Each row is a point. To make a cloud, some directions were put in groups of two or more. Within a group, all points are equally far from the middle, so they leave a hole (a ring in 2 directions, a hollow ball in 3). The other directions are filled evenly. Then the cloud was stretched, turned, moved and blurred a little. Count the holes, and give their numbers of directions, smallest first.

Cloud, 13 rows:
[[-57 -30]
 [ -7 -45]
 [-20 -32]
 [-14 -50]
 [ 13   0]
 [ 30  -7]
 [ 11  46]
 [-35 -39]
 [ 20 -47]
 [-54 -20]
 [ 24  34]
 [-23 -22]
 [-61 -12]]
Holes: 0

Cloud (27 x 4):
[[ 12  55 -33  14]
 [ 45  12 -30  11]
 [  6   8 -33 -86]
 [-30 -40 -42  25]
 [  9  -5 -17 -14]
 [ -9 -49 -16 -55]
 [ 19 -13  -5  -1]
 [  5  14 -57  -5]
 [ 20  65 -42   6]
 [-38  30  42 -11]
 [ -6 -12 -32 -86]
 [ 78  43 -37 -18]
 [ 35  -9 -14  30]
 [  1 -48  47 -17]
 [ 26 -42  33 -15]
 [ 20 -52 -29 -17]
 [ -3   5 -14 -16]
 [ 25  56  -3  21]
 [ 42  44  30  20]
 [-12   6 -44 -42]
 [  9  37 -28  47]
 [ 18  67  39  14]
 [ -7 -37   0 -46]
 [-62 -29   9  14]
 [ 44  -7 -22 -37]
 [-62 -13 -10 -23]
 [ 40  28  -4 -37]]
Holes: 0

Cloud, 56 rows:
[[ 11 -17   8 -59  28  30]
 [-74  40 -34  -3 -17  44]
 [ 13  -8  13 -58  34  12]
 [-57  -1  17 -43   9 -14]
 [-37  -2  33  25 -27  74]
 [-33 -30  35 -20 -37 -51]
 [ 12 -27  -6  32 -33  21]
 [-12  -8 -26  28  25  54]
 [-44 -19  23 -38 -46 -21]
 [-32 -17 -17 -47 -30  88]
 [-40 -48  10 -40   9  20]
 [-17   0   6 -52 -11 -55]
 [ 32  -6  35 -42 -16   9]
 [-12   2  33   9 -10 -68]
 [ 15   9 -30 -53 -30   3]
 [-20  18  16  26  17 -54]
 [-42 -16  44   0 -12  57]
 [ 21  -8 -48 -40  -9 -23]
 [ 31  24  31  10 -47 -21]
 [-19 -17 -54  11  42  38]
 [-10  24 -10 -51 -86 -14]
 [-11 -68  28  -3 -24 -41]
 [  0 -52  38 -17 -60  16]
 [-14  24  32 -50 -18  -3]
 [-31 -52  25 -29 -43 -16]
 [ 13 -18  26 -52 -17  59]
 [-47 -50 -42 -30   7  -9]
 [ -1 -65   4 -45 -43  -1]
 [ 27 -38  21  16 -27   7]
 [-41  31 -37 -30  -5 -13]
 [-54  14 -41  23   7 -34]
 [ 17 -28 -45  -9 -89  25]
 [-48   8  -7  40 -40  19]
 [-35 -25 -44  10 -69   6]
 [-29 -51 -13 -43 -43  12]
 [-51  27  31 -47  -2  20]
 [ 20 -58 -12 -53 -45  -6]
 [-49  11  30  29 -13  12]
 [-56   0 -31  33 -15  11]
 [-71  11 -36 -16 -22  25]
 [-18 -50 -24 -37 -84  11]
 [-31 -30 -54  11   8  19]
 [ 25 -40  30 -36 -22  19]
 [ 44 -38  28 -40 -38 -11]
 [ 28 -24   3  25 -20  14]
 [-37  39 -44 -12   9 -13]
 [-14  45  -2  27   4 -14]
 [  5 -27 -45 -44  17  14]
 [-18  17 -44   8 -34 -64]
 [-45  10 -32 -10 -95  -4]
 [-23 -61  -6 -45   1   2]
 [-19  20 -26 -40 -61 -29]
 [-50   1  13  37   7  -7]
 [ 37 -12  31 -12   5  -4]
 [-32 -10  43 -29 -81 -15]
 [-41 -14 -10  42  -6  14]]
Holes: 2 (2, 2)

Cloud, 89 rows:
[[-59  32  25  25  26  30   0  33]
 [-13  24  44  14 -46 -27  -3  -1]
 [  2  55  10 -44  -3 -48 -23   6]
 [-36 -64  -1  10  17 -31  -2  26]
 [ 20   4 -52 -38  31  -1  22  -2]
 [ 25  12 -47 -75  37  13  -2  61]
 [-67  13  21  21   2 -22 -13  48]
 [ 13  39  -2 -17  95 -39   3 -46]
 [ 17 -13   9 -32  -1  32 -50 -25]
 [ 39   9  20  43  47 -36 -15 -19]
 [-52  28   4 -19  -8 -38  -3 -10]
 [ 47  45 -23 -13  21  -8  27  11]
 [  1  69  32  11  -7   7  17 -12]
 [-24  28 -47  16  46 -28  19  36]
 [-57   7   1  72   9  30  13 -15]
 [-47 -13  -1  49  50  70 -25 -29]
 [-29  53 -41 -26  37   8 -18  -6]
 [ 10   5 -69  31 -10 -34  36  62]
 [-48 -22  10  38  27  21 -38  28]
 [ 17  -7  16  -9 -27 -36 -55   5]
 [-21 -54   1  31   8 -44 -25  31]
 [  9 -16   8  -3 -41 -14  -9 -25]
 [ 14  17 -69  -8  12  42  44  20]
 [ -2 -14 -15 -66  31  45  21  53]
 [ 18  15 -51   7  37  49  51   8]
 [  4  42  30  27 -50  36 -24 -21]
 [-44   7  -9 -14  49  12  87  30]
 [-25  30  -3 -28  82 -32  10  52]
 [ 49 -19 -28   7  33  55 -13 -28]
 [-53  -7   8 -40  26  41 -29  64]
 [  6  54 -33  13  21  57  67  -9]
 [ 11  28 -36 -43  26 -41  29  49]
 [-78 -22  -9  33  21  23  12  56]
 [-12   8  33 -26   6  68 -38 -11]
 [-73   3  -6  14  56  16 -13  49]
 [ 21  34 -76 -34  32  20   5  10]
 [-60  15 -12  35 -15  54  -2  -6]
 [-67  24 -32  14 -13  13  27  59]
 [-37  40 -58  17 -19  25 -12   9]
 [-29 -24   1  -8 -28  49  16 -21]
 [-43   4  51   5  -9  26  10 -30]
 [-22 -32 -46   4  63 -56  30  42]
 [-17  -9  59  47 -10  11   8   0]
 [ -3   8 -69 -27  50 -34 -16 -11]
 [-44  32 -33 -31 -15  48  15 -12]
 [ 12  17  41  50  55   1 -15 -22]
 [-46   6  36  47  50 -43 -33  42]
 [ -7   4  -2  29  81  30  65  74]
 [ 27 -26  26 -11  16  36 -12   5]
 [ -6  21  -7  -2  71   6  60  26]
 [ 31  -4 -60 -30  -1  73  21 -10]
 [-14  -9 -26 -18  63 -64  52  51]
 [-38  34 -20  41  53  26  54 -25]
 [-47   7   0 -22  60 -55  52  52]
 [ 45  -4  -9  42  26 -28 -40 -13]
 [ 35  23   1   5  40 -54  31  22]
 [-35 -46  23  20 -14   1  19 -13]
 [ 31  11  -7  49  27  55 -24  23]
 [-22 -64 -17  22  13  33  23  52]
 [  2  50  22  -7   8 -29  50  -4]
 [-11  -9 -50   6 -10  -1 -55  -7]
 [ 26 -17   4 -14  16 -30  39 -49]
 [ 41 -10 -19   0  24  22  46  44]
 [-25 -13  12 -33 -26   5  22  33]
 [ 39 -11   7  30 -43 -13   8  32]
 [ 19 -18  -6 -33 -31 -20   5  20]
 [-53  31 -39  33   3  -2  20  30]
 [ 13 -43  29  31   8  -2  22 -26]
 [ 15  65  18 -16  11 -24  11 -21]
 [ 32 -14  32  34  50  66  17 -33]
 [-53  50  23  24  30  46  16  -8]
 [ 60  10 -59   6  36 -14 -30   8]
 [-59  23  17 -18  50  10  43  62]
 [-13  -7 -23   5 -16  37 -71  57]
 [ -5  -7 -53  23 -10  67 -39  29]
 [-37 -42  25  62 -11 -34   5  23]
 [ 41  60 -27  13  40  46   6 -21]
 [-12  49  -5  69   8 -39  11   5]
 [ -2 -15 -30 -17 -42 -33 -42  10]
 [ 15 -53 -21 -25  31  16 -27  29]
 [-31  44  44   3  -8 -12   9 -10]
 [-11 -35 -59   1  41 -58  -4  47]
 [-31  33   9  59  38   8  -2   9]
 [ 10  61  10  44   6  28  42  10]
 [-50  18  24 -28  59 -39  20  15]
 [-27 -25  27  34  48  48 -47  64]
 [-46   7 -33 -20 -29  53  37 -12]
 [-66  29  -7   5   8 -65  14  24]
 [-53  30  -6  19  -5  13 -29  16]]
Holes: 1 (4)
